Each wall is flat, endless, passes through zero and stands at right angles to its row. A trip goes straight from one point to another. List the walls that it crosses, first one first.
In the rows, 128 means zero.

Walls:
(1): [149,204]
(2): [159,119]
(3): [105,154]
(4): [104,111]
Trips:
[116,124] to [102,196] => 1, 4
[159,89] to [170,160] => 1
[119,173] to [64,98] => 4, 1
[178,142] to [102,103] => 1, 4, 2
[160,112] to [136,148] => 1, 3

Walls:
(1): [153,117,161,127,92,115]
(2): [149,123,79,138,158,170]
(3): [168,181,105,132,86,65]
(4): [164,127,101,139,153,104]
(5): [161,111,65,104,106,163]
Trips:
[102,123,126,121,111,106] to [141,123,92,129,91,92] => 5, 4
[141,145,145,131,170,110] to [143,159,94,103,139,122] => 2, 5
[182,191,144,150,175,146] to [169,64,114,94,161,190] => 5, 3
[105,100,133,145,108,189] to [145,136,125,86,119,87] => 1, 2, 3, 4
[132,176,182,209,184,139] to [173,134,87,67,51,160] => 3, 1, 5, 4
[138,136,84,106,113,139] to [104,96,126,96,94,116] => 4, 1, 2, 3
[97,198,113,172,120,111] to [137,156,156,159,104,152] => 1
[79,104,130,102,127,175] to [125,158,105,108,95,141] => 3
[128,151,59,54,175,159] to [128,102,151,98,134,170] => 4, 1

Walls:
(1): [128,105,82,125,155,99,146,164,136,135,181,113]
(2): [124,153,96,135,191,168,104,185,101,188,119,179]
(3): [93,147,214,148,136,177,185,43,126,92,133,74]
(4): [140,134,165,168,137,102,88,145,106,129,135,114]
Trips:
[126,150,163,107,115,121,128,123,131,95,142,82] to [158,160,110,124,110,138,97,96,96,105,101,149] => 3, 2
[99,114,119,123,98,137,150,113,138,126,128,127] to [186,107,120,170,142,69,64,168,161,113,140,187] => 1, 3, 4, 2
[72,97,149,109,116,27,158,158,150,180,155,194] to [127,95,96,117,145,164,97,164,139,132,157,139] => none
[162,202,89,139,84,94,147,72,136,167,195,132] to [94,115,81,125,96,116,148,68,109,85,66,90] => 3, 1
[145,149,189,150,116,94,132,125,235,127,127,102] to [106,133,93,143,85,129,58,138,162,140,112,140] => 3, 2
[160,166,160,136,182,80,106,158,151,129,120,129] to [83,169,120,127,209,131,161,156,112,120,165,125] => 3, 4
[161,125,155,72,118,133,108,137,114,140,105,172] to [159,119,122,104,95,161,170,114,136,172,157,164] => 1
[99,168,88,112,90,110,127,153,123,149,127,124] to [158,108,146,74,126,126,139,112,151,172,112,165] => 1

Walls:
(1): [151,126,155,156,55,171,127,99,108,109,111,158,124,91,137,130,165,154,133,78,103,165,169,104]
(2): [94,113,124,130,73,138,137,212,124,109,143,147,117,136,62,155,165,93,105,191,125,156,140,81]
(3): [136,155,93,85,103,125,190,136,175,96,121,95,135,168,109,121,140,119,185,126,125,92,104,231]
(4): [73,75,82,141,159,101,133,81,170,91,96,102,114,95,164,96,206,110,200,157,158,149,170,178]
(5): [206,124,144,126,99,154,76,88,109,165,138,125,84,222,115,139,104,87,44,123,139,143,149,89]
(6): [156,133,108,108,172,134,135,160,143,90,171,87,157,160,79,141,66,110,175,145,148,117,122,103]
(7): [163,98,216,148,77,126,173,151,156,112,119,91,99,117,156,109,133,105,147,128,165,137,132,75]
Trips:
[190,121,134,165,102,155,70,138,189,162,139,215,133,95,188,173,140,166,121,71,141,114,75,151] to [154,138,128,101,73,130,113,99,121,115,146,110,89,44,169,90,145,140,120,103,60,149,199,143] => 7, 4, 5
[130,141,164,102,116,128,71,78,133,130,184,117,104,160,64,131,139,66,124,171,134,110,86,17] to [104,112,128,106,98,122,109,127,135,145,119,125,121,137,122,166,111,120,78,99,119,122,128,73] => 1, 6
[64,84,153,184,120,150,163,161,97,185,106,79,139,110,183,167,157,174,92,120,122,139,143,139] to [147,176,155,79,125,124,123,114,108,145,127,138,117,140,118,113,101,183,94,145,120,135,114,111] => 4, 2, 5, 7, 1
[169,116,111,75,113,80,85,104,135,135,136,97,73,151,100,122,112,155,135,117,110,95,136,129] to [89,118,71,158,93,156,118,142,135,117,153,73,148,142,143,108,105,129,144,116,130,146,95,132] => 4, 5, 2
